Each row is a point. To make a cloud, some directions were put in groups of two or more. Within a group, all points are equally far from the middle, so they leave a hole (a ring in 2 directions, a hollow ball in 3). The other directions are filled evenly. Then the cloud was stretched, turned, moved and blurred a little. Count the holes, and give their numbers of directions, smallest first.

Cloud (19 x 3):
[[ 27  34   6]
 [  4  32 -24]
 [  8 -26  44]
 [ 45 -32  -5]
 [ 28  25  -6]
 [ 27 -11 -16]
 [-30  36  31]
 [-23 -14  17]
 [ -3 -20  39]
 [ 43 -19  -8]
 [ 35  23  -3]
 [ 45 -15  -9]
 [-18  -2  36]
 [-41  -2  -8]
 [  5  14 -26]
 [-26 -13   5]
 [-12  16 -33]
 [ 29  -7  60]
 [  4  39  31]]
Holes: 1 (2)

Cloud (32 x 4):
[[-30   0  33  41]
 [-34   0  33  38]
 [ 13  50  15  15]
 [ 14  23 -38  16]
 [ 45   9  -5  -6]
 [ 11   7 -18 -45]
 [ 37  25 -19  -2]
 [-44  -1  28  26]
 [ 12  19 -43  15]
 [  0 -46  -7 -18]
 [ 34 -32   3  14]
 [ 41  16 -13  -7]
 [ -6  19 -20 -40]
 [-11  23  -1 -42]
 [  3  23 -22  40]
 [ 33 -11  31  20]
 [ -6  -5  59   9]
 [-38   6  29  37]
 [ -4 -46  -6 -17]
 [-27  15 -35 -19]
 [  7 -12  45  33]
 [-13  39  30 -27]
 [-21 -44 -12  -7]
 [-17 -13  50  -8]
 [-34 -14  41  17]
 [-13  21   3  50]
 [-27  37   5 -25]
 [ 14   0  54  16]
 [ 12  -6  -5 -46]
 [  3   8 -48  19]
 [ 15 -18  33  36]
 [ 30 -17 -13 -32]]
Holes: 2 (2, 2)

Cloud (47 x 6):
[[ 29  16  16 -31 -22  32]
 [ 23  21  -2  43  27  23]
 [ 47 -44 -14 -14  16  -2]
 [ 18 -13 -44 -26  13  34]
 [ 16 -44 -22  10   7  60]
 [-35  -8   2 -27  15 -35]
 [-17 -29  40   5  13  29]
 [-19 -28 -15  13  47  38]
 [ 22  -9 -31 -22  51 -12]
 [ 16 -13   3 -26  23  54]
 [-37  -2 -22 -29  21 -14]
 [ -7 -25  24 -18  37  19]
 [-18 -21  -7 -15  57   1]
 [ 35  10  47  38 -13  11]
 [-33  -6  32  18  28 -23]
 [ 34   3  13  55 -20  -2]
 [ 42 -25   0  52  -9  29]
 [ 25 -33 -20 -28  33  38]
 [  8  45 -11   1  -5  21]
 [  8 -56  -2 -11  41  15]
 [ 12 -11 -16  29  11 -50]
 [ -3 -21  42  -5 -39  23]
 [ 57  17  32  -1  -1  19]
 [ -3   2  34  15  -8 -56]
 [ 25  33  -3  26  -2 -29]
 [ 30  20  24  33  24  28]
 [-12  19   7  12  45  17]
 [-27  -4  -3 -28 -17 -30]
 [ 52  -3 -13 -14  -1  45]
 [  5 -57 -13 -11  32  33]
 [ -5 -41 -22  -8 -28  28]
 [ 11 -25  12  42  33  44]
 [ -1 -11 -28   3 -32 -12]
 [ -9   1  37  30   4  40]
 [ 19 -44  25  28 -38  24]
 [ -4  18  -8  40  -6 -31]
 [  9  40   7 -35  13  -6]
 [-37  17 -26  -3  13  19]
 [-34 -44  23 -15   2  -4]
 [ -6 -53  17 -13  24 -21]
 [-23 -10  44  -2 -35  11]
 [-21  -3 -14  51  28   1]
 [  2  -3  -6 -51  -8  -3]
 [ 14 -40  39  32  28 -21]
 [-21 -16 -25  44   6  31]
 [  9 -22  15  58 -27  25]
 [ 28   8  11 -21  47  19]]
Holes: 1 (6)

Cloud, 84 rows:
[[-19  -3 -28  11   1 -19  33  12]
 [ -4  15 -19  15  -6  24   1  -4]
 [ 26  13 -16  -1 -29   0 -14 -11]
 [ 13  -2   2  -5  -3  21 -47  19]
 [  6  18  23   0 -19 -23  -5 -25]
 [ 11  -8 -10  16  -7  37  29 -13]
 [ 36  -7  -1   1  23  34  10 -15]
 [ -9  10 -15   9   4  23   2 -19]
 [-10  24  25  16   4  -5  23  -9]
 [ 27  -6   4 -28  23  -8  36 -30]
 [  7   9 -30  27   1  -4   3  30]
 [ 10  18 -12   5  12   8 -14   2]
 [ 11  -9 -20   5  10 -21 -13 -14]
 [-19   4 -16 -18 -21  28  29  -6]
 [ 31 -29  16  16  -8 -36  -6 -23]
 [-11  27   7   5 -32   1 -24  16]
 [ 15   7 -16 -14  -4   0  14 -33]
 [ -3  -8  11 -20   8 -28   4  10]
 [-12  -5   4   0   7 -17  28 -12]
 [ 17 -13   5  -3  10  19 -42  23]
 [ 46   1  43  -2  -2 -27 -16 -16]
 [ -4  25  28  -9   2  -8  -1   2]
 [  9 -12  37 -26 -10   6   2 -30]
 [  3  34 -11 -35 -30  28   9   8]
 [  8 -45  28   9 -22  -2  -7 -19]
 [ 20 -43  -1 -11  16 -14  26  -2]
 [  2  17   5 -21 -27 -40  11   7]
 [-10  26  11  31 -11  29  -4  12]
 [ -7  28  -8   5 -20 -18   5  11]
 [ 51 -12 -11  -4  48  12  24  -9]
 [ 17 -14 -34   7 -14 -13   7  -5]
 [-11   6  30  24  15   7  13 -19]
 [  4 -36  33  34  14  15   0   3]
 [  4 -34   3   5 -20   7  22  -7]
 [ 34   0   4  21 -12  10  31 -13]
 [-10  14 -27  13   1  14  26 -12]
 [  6  -6  37  15 -13  14 -24  27]
 [-10  19 -17  35  -7  26  16  -7]
 [ 23  21  15  31 -15  21 -18  22]
 [ 27   2 -33   9  11  22  26  -1]
 [ 32 -19  10  31   2  40 -12  -9]
 [ 19 -24 -10   1  -1  37 -11 -22]
 [  0  -3  25   8  11  11 -29   1]
 [  7  -4   4  -7   3 -16  40 -24]
 [ 29 -10 -38 -10  14 -14   6 -26]
 [  6  -9  17  11 -20  41  12 -39]
 [ 29   3  14  -8  30  25  -6   4]
 [ 60  16   9 -16  20  16  -7 -19]
 [ 49 -13  -4  25  -7  13  -6   0]
 [ 24 -19  25  -1 -11 -14  10   8]
 [ 23   0 -10 -24   0  24   9 -24]
 [ 19 -25 -24  17  -2  16   3 -25]
 [-11  14  -8   1   7  40   6  25]
 [  9 -10  18  -6  -4 -27  16  -8]
 [ 21 -17  16 -14  15 -26  14 -21]
 [ 18   3  11  44  -3  11 -17  23]
 [-10  28  15  39   3  -3  29 -12]
 [ 28 -43  24  -5   2 -10  -7  -9]
 [ 21   2  -5  15 -24   8  33 -12]
 [ 24   3  48   0  19  14  -7 -20]
 [-17  -7  15  -9 -12  -7  44  -2]
 [ 11 -14 -15  17 -18  30 -20  -4]
 [  0  48  -2 -11   2  -6   7  21]
 [  9  -7 -23  36  -3  24  -9  -3]
 [ 25 -36  -2   4  28  32 -10   9]
 [ 13   6   0 -40 -20  15 -20 -29]
 [ 23  14  23  21 -14  42 -21   4]
 [ 21   5  30 -35  24  -7  -9   6]
 [ 32 -10  16 -32  12  19 -25  17]
 [  2 -22   1   9  36  -8  -6   1]
 [ -5  34   6  -4 -20 -11 -14  14]
 [ -2  22  -8  11 -37 -10 -11   5]
 [ 41  -9 -20  14   0  17 -16 -13]
 [ -6  20  -4 -19 -21   9 -29  -4]
 [-16  24 -11  -3  14  -8  26  23]
 [ 17  11 -15  17 -25   1   6 -20]
 [ -3   4  -6 -10 -29  -4  23 -11]
 [ 26 -11 -29  24  -3   2   4 -26]
 [ -8  18 -11  33  -2  21  12 -19]
 [  5  15   6   0  27  21 -17 -14]
 [-20  25  24 -15 -16 -15  19   8]
 [  3 -20   9  -8 -20   6  28  -3]
 [-10  10  27  20   2  19   2  19]
 [-11  -8  -2 -22  -6   3  48 -11]]
Holes: 1 (3)

Cloud (97 x 9):
[[ 23  32  55  -9  -4   1   8  17 -21]
 [ -5 -18 -31  12 -14  20  56  32 -11]
 [ 18  31  -5 -12 -14  27  21   0  30]
 [ 17  40  30  -4 -18 -20  19  -7   5]
 [ 38  -8  46  18 -12  18  21  14   3]
 [ -6  -4  17  11  10  -7  -6  39  -3]
 [ 23  -5  -3 -27   9  21  27 -15 -45]
 [ 21  23 -20 -42   3   6  46  21  13]
 [-34  24  18   1 -16   3  15  31  27]
 [  0 -16   2  35  19   2 -17 -23 -18]
 [-10  13 -19 -22  19  13  11  33 -13]
 [-12 -19 -30 -11 -11  19  32  -1 -46]
 [-24   0   5  10 -20  -7 -20  -3   0]
 [ 27  31  30   1   1  11  29  28 -30]
 [ 49  16 -13  -9 -16  -2   9  20  15]
 [ 38 -11  42   2 -15   1 -17  -7  18]
 [ 13  -5  28 -18  11   4  22   3  38]
 [ -2  19 -31 -34 -14   6  22   4   2]
 [ -7  -4  12  20  11  22   7  50  12]
 [  4 -11 -19  18  22  24   0  20 -33]
 [-28  20  34  16  -2   7 -17  12 -16]
 [ 24  14  11  -6 -33  -6  11  35 -23]
 [  1  -9  13  34  -6  33   0  49  11]
 [  8 -25   7  -5  36   6   1 -31   7]
 [ 42   1   5  16 -12  -7 -14 -16   0]
 [ 35 -15  28 -26   7 -19  25  19  18]
 [ 19   9  28  -4  -7 -17  -3  32 -23]
 [ 35  13  55  -8   7   5 -17  13 -16]
 [-17  38 -22 -19 -15  22  23  48  13]
 [ -7  -2 -12  13   1  12 -21   0  28]
 [ 17  14  44  38 -23  15   2  31  32]
 [ -7  -9  21 -35  -7  -2  19   0 -17]
 [ -7   4 -36  18 -26  21  12  11  -3]
 [ -7   3   8 -11  -7  37  16   7 -34]
 [ 27  25  26 -26 -27  -2  39  42  13]
 [-18  -9  12 -29  -4 -13   3   1   6]
 [ 17  -9  44 -14  -4  16  18 -14 -24]
 [ 24  18  28   6  -5 -15  19 -26 -14]
 [-28  19  16   7  10   5  -5 -17 -14]
 [ 33   5  28 -21 -32  -1   2  29  -1]
 [ -9   0 -15   2 -15  11  -3  51  -3]
 [ 34   3  11 -16 -11 -11  15  -9  38]
 [-19  13  23 -10  20   8  22   2  20]
 [  9   2  27 -15 -16   4   3 -33  -2]
 [ 44   1   8 -12 -17  26  -3  10 -15]
 [ 38  14  27  -4   2   5  31  48  17]
 [ 29  26  -2 -32   7   6  -6  -8 -28]
 [  1  24   4 -17  24   9  24  -9  29]
 [ -9  20 -15   5 -24   9   4  37 -28]
 [ 26  42  18 -15  -1   3  32 -16  12]
 [ -9   7  44   7  24  31  -5  -5   5]
 [ 34   2  24   7  -7 -17  13   9  37]
 [ 18   6 -19 -13 -20 -20  33  31 -30]
 [  0   8  16  12 -31  -1  -8  50  -2]
 [  9 -26 -36  19  18   8  -2  -9 -48]
 [ 21  38  11 -21 -12   4   8   7  51]
 [ 26  21  29 -14  -7  37  43  32  15]
 [-20  30   0  10  11  15 -15 -18 -19]
 [ 21   1  27 -19 -12 -41  12  13   1]
 [ 34  46   3  -7  15 -10  -1   4 -26]
 [ 30  10  60  20  -4   7 -14  -2 -14]
 [ 13 -20  -2  24 -27  16  46  31 -15]
 [ 15  36 -13 -41 -17  11  26  27  11]
 [ 27  49  -5   7  15   1  35  24   3]
 [-21 -21  16  -3  21  -3  -6  -4 -26]
 [ 27 -17  38 -25   4  -7   5 -14 -37]
 [-15 -10  20  25  18   9  22  12   4]
 [ 34  13  19  -1  -1  -5  34 -23   8]
 [ 26  27  40 -25  12  14  33  35  15]
 [ 32  -3  24  25 -11  23  34  33  -6]
 [ 33   8   9 -17 -16  -8  10  -8  37]
 [ -8 -44  -3  16  -1  23  32  26   8]
 [  8   0  10 -33  14  14   8   8 -34]
 [ -1  47   2 -30   9   5  19 -15   1]
 [-11  25  -9 -16  31   5  19 -16  -1]
 [  1  10  24 -25 -20  20  31  36  30]
 [ -2 -17 -40  22  -1  22  38  -8 -20]
 [ 24  26   2 -25   1  31  43  36  23]
 [ 15  22  34 -41  -8  -7  15  28   6]
 [ 35  -7  43  22 -14   5  10   2  18]
 [ 11   5  -9  -8   6  25  15 -35 -18]
 [ 38  22 -14 -24   1  -6  58   2 -11]
 [-18   6 -38 -13   4  -8  17 -13 -30]
 [-10  34 -18  18 -19   3   7  28  36]
 [ -5 -17  18  22  24  -7   6  14  -1]
 [ 24  -1   4  23  18 -16   4   2  17]
 [  6  22 -10 -19 -15  36  41  12  -4]
 [ -2 -55   9  12  -2  33   2  -6 -27]
 [ 30  39  25 -20  30  -7   3 -23  -4]
 [-31  17  16   2 -15 -12   3  21   7]
 [ 21  -3  22 -13  -7 -32  12  32  -4]
 [ 26  12  46  -6 -14 -18 -19 -14 -12]
 [ 34  24  19  -2  19 -22 -13 -23 -21]
 [ 20  13 -10  19 -14  18  50  28 -18]
 [ 26  22  -7  23   2   6  32  -5 -13]
 [-14   2   7  -9  30   2   8 -31 -14]
 [-18  14  19  18 -26   8  24  52  30]]
Holes: 3 (2, 2, 4)
